Every row gives one point. The points of each table are mixes of a few directions, plus a little noise. Count the directions of each table, and those that both share. Where both have some left over, give the other angles between the two spaces (their principal angles), to ten degrees, smallest first.
In the rows, zero is written as 128.

First (7 x 2)
[[149 208]
 [144 187]
 [127 127]
 [113  69]
 [112  67]
 [114  74]
 [137 162]]
Second (4 x 2)
[[ 84  97]
 [170 158]
 [179 164]
 [ 79  94]]
Directions: first 1, second 1, shared 0; angles 40

First (10 x 8)
[[133 129 126 127 130 127 128 127]
 [ 64 111 149 136 102 141 129 139]
 [114 124 133 130 122 131 128 130]
 [ 80 115 144 134 109 138 129 136]
 [249 159  88 114 177 104 126 108]
 [121 126 130 129 125 130 128 129]
 [ 31 103 160 139  89 147 129 144]
 [159 136 118 124 140 122 128 123]
 [126 127 129 128 127 128 128 128]
 [205 148 103 119 159 113 127 115]]
Second (9 x 8)
[[131 107 118 145 140 153 166 163]
 [108 150 142 120 152 120  99  96]
 [ 98 157 138 119 135  89 166  64]
 [143 118 111 137  83 104 188 125]
 [156 125 123 125  87 119  79 138]
 [164 115 117 133  86 130  80 157]
 [107 147 139 129 159 126 100 103]
 [119 126 148  96 165 158 104 146]
 [127 108 117 149 145 153 170 160]]
Directions: first 1, second 4, shared 0; angles 80

First (9 x 12)
[[142 158 164 131 112  95  96  98 167 105 100 109]
 [138 169 109 114 104  67 100 157 138 133 123 134]
 [ 72  69 128 152 166 221 200  52 114  81  94 103]
 [125 107 166 145 176 144 133 119 148 169 162 152]
 [ 81  82  84 136 174 182 191 136  92 147 150 148]
 [163 128 158 126 125 122  99 147 133 156 157 140]
 [146 173 126 117  99  68  91 144 147 125 116 126]
 [157 174 130 114  94  62  82 156 147 134 125 129]
 [128  90  83 118 101 190 160 144  66 101 123 112]]
Second (8 x 12)
[[159 141 152 142 162 167  87 107 123 144 136 126]
 [146 141 136 163 105 105 113 109 140 114 135 107]
 [150  89 169 126 116 143 119 139 124 136 157 137]
 [ 32 110 121 145 137 131 123 120 123 149 161 175]
 [168 109 128 126 135 127 106 126 109  87 119 111]
 [161 117 120 123 155 133 106 126 106 100 120 121]
 [175 121 122 151 170 108 121 145 124 144 163 133]
 [ 34 195  77  49  44 109 249 152 175 149  32 113]]
Directions: first 4, second 6, shared 2; angles 50, 60

First (9 x 20)
[[142 142 150 156  81 128 148 115 168 150 107 112 113 159 132 143 112 130
  102 150]
 [179 162 112 120 121  81 149  90 212 114  74 138 131 152  71 108  75 189
  141 139]
 [148 137 157 132 166  84 136 100 211  70 132 104 104 111  71  72  84 126
  209 178]
 [137 111  70  92 110 134  92 131  97 134 111 206 199  65  94 162 139 180
  121  67]
 [129 112 156 135 119 114 128 114 164 104 143 133 124 103  90 121 110 108
  167 152]
 [108 135 104 147 138 181  92 170  72 154 137 102 146  92 205 139 181 136
  100 106]
 [119 117 185 152  91 122 162 112 153 135 142 109  87 174 123 138 110  75
  121 166]
 [ 97 103 120  96 201 128 109 148  69  94 174 132 126  99 132 101 151  95
  170 114]
 [ 93 133 100 123 126 180 136 171   7 198 130 115 121 196 235 170 187 112
   22  79]]
Second (9 x 20)
[[122 172 121 132 228 105 149 131  79  96 125  17  56 198 193  69 131 133
  141 134]
 [ 88  81 145 118  82 135 141 121  24 143 155 151 122 153 134 193 147  82
   91  85]
 [123 124  87 115 159 142  83 146  89 109 134 138 167  56 135 124 153 162
  153  93]
 [137 105 161 118 118  74 148  81 166  77 135 143 111 125  43 122  79 114
  188 145]
 [115 116 123 127 134 206  86 199 178 183 164 192 185  57 162 115 179  91
  108 158]
 [148 152 153 172  90 137 134 123 200 144 107  95 117 132 139 124 114 137
  121 169]
 [153 173 119 145 127 137 145 137 175 163  91  99 115 177 166 111 123 156
   85 150]
 [161 143  92  93 168  93 121 114 178  98 105 163 154 105  71  91 100 177
  168 124]
 [105  85 153 132  47 123 146 101  61 140 137 153 125 148 108 203 125 100
   97  93]]
Directions: first 5, second 6, shared 5

First (11 x 32)
[[149 138 245 218 108 166 113 225 145 121  81  53 177 129  94  46 110 159
  160  97  82 190  91 201 181 147  82  83 205 187 145 180]
 [141 133 159 157 117 148 117 157 106 132 113 105 164 115  99  88 165 114
  131  87 114 150  96 186 144 137 114 125 171 125 119 140]
 [104 127  84  71 159  95 133  67 130 136 133 154  74 126 181 168 118 171
  129 157 164 113 171  93 116 117 181 133  84 131 148 121]
 [110 120  85  80 145  96 133  82 105 142 147 174  98 126 157 154 142 145
  121 142 152 110 152 120 112 123 182 146  93 120 137 118]
 [130 139 178 156 134 140 119 155 141 127  95  83 133 122 131  97 117 167
  150 117 122 160 124 157 157 133 119 101 159 160 145 155]
 [126 112  99 111 115 109 131 121  83 144 163 186 143 129 113 130 167  98
  110 120 122 111 117 153 112 133 161 160 117 108 118 116]
 [119 125 123 130 135 122 147 129 214 102 127 114  76 166 166 184  12 156
  138 211 128 111 175   7 116 113  94 104  75 159 146 122]
 [153 122 165 176  93 151 119 184  84 135 136 130 198 122  64  74 181  75
  119  76  90 144  71 208 138 146 104 139 181 115 104 135]
 [119 124  76  90 135 115 136  89 126 127 150 160 107 130 140 168 129 108
  112 146 146  97 144  86 102 119 141 148  92 100 118 103]
 [121 120  87 105 128 116 143 106 150 119 150 155 102 145 143 174  91 115
  117 167 134  98 150  60 104 118 125 137  84 116 124 107]
 [133 147 105 115 140 153 117  98 121 121 111  93 136 100 118 127 175 101
  122  88 153 127 113 139 127 123 107 132 147  87 104 111]]
Second (11 x 32)
[[ 97 132 151 115 146  90 144 114 152 129 143 149  90 141 155 142  54 217
  131 186 137 109 152 123 125 132 168 119  87 178 166 163]
 [149 112  72 104 126 140 109 111  79 145 115 139 142 111 139 124 232  51
  131  69 135 155 132 129 131 118 139 146 154  78 104  82]
 [170 112 154 195  87 174 126 209 171 106 108  88 161 158 103 119 102  50
  142 127  77 160 119  67 141 124  38 108 160 130 108 107]
 [117 127 131 134 112 114 150 135 144 117 170 162 131 147  99 149  70 133
  104 172 115  82 116 114 101 136 118 141  93 133 123 137]
 [143 115  82 102 131 133 109 107  75 149 115 141 139 108 140 118 229  72
  132  72 138 154 130 146 135 121 152 147 153  87 112  94]
 [123 144 160 135 131 131 118 128  81 141 125 121 163  98  94  80 181 149
  121  80 134 134  86 235 140 144 150 135 166 126 125 157]
 [121 159  98  90 158 146 109  64  92 132 106  93 132  75 123 118 214 123
  119  63 179 124 108 183 127 124 139 138 155  77 105 119]
 [129 125 184 169 110 125 134 176 139 126 135 128 147 144 106 101  85 157
  132 147  98 133 112 157 138 142 120 117 137 168 142 160]
 [126 149 196 177 125 147 137 168 192 102 111  71 128 139 113 119  39 177
  138 162 114 128 119 116 140 133  75  93 135 172 141 164]
 [100 120 115  91 146  82 140  96 124 141 150 175  88 138 165 150  96 189
  127 171 142 111 161 120 119 128 191 135  83 155 160 142]
 [131 114  65  96 134 124 135  98 161 120 131 141  87 146 170 187 108  92
  130 161 140 118 174  18 110 107 117 132  87 107 122  83]]
Directions: first 4, second 5, shared 4
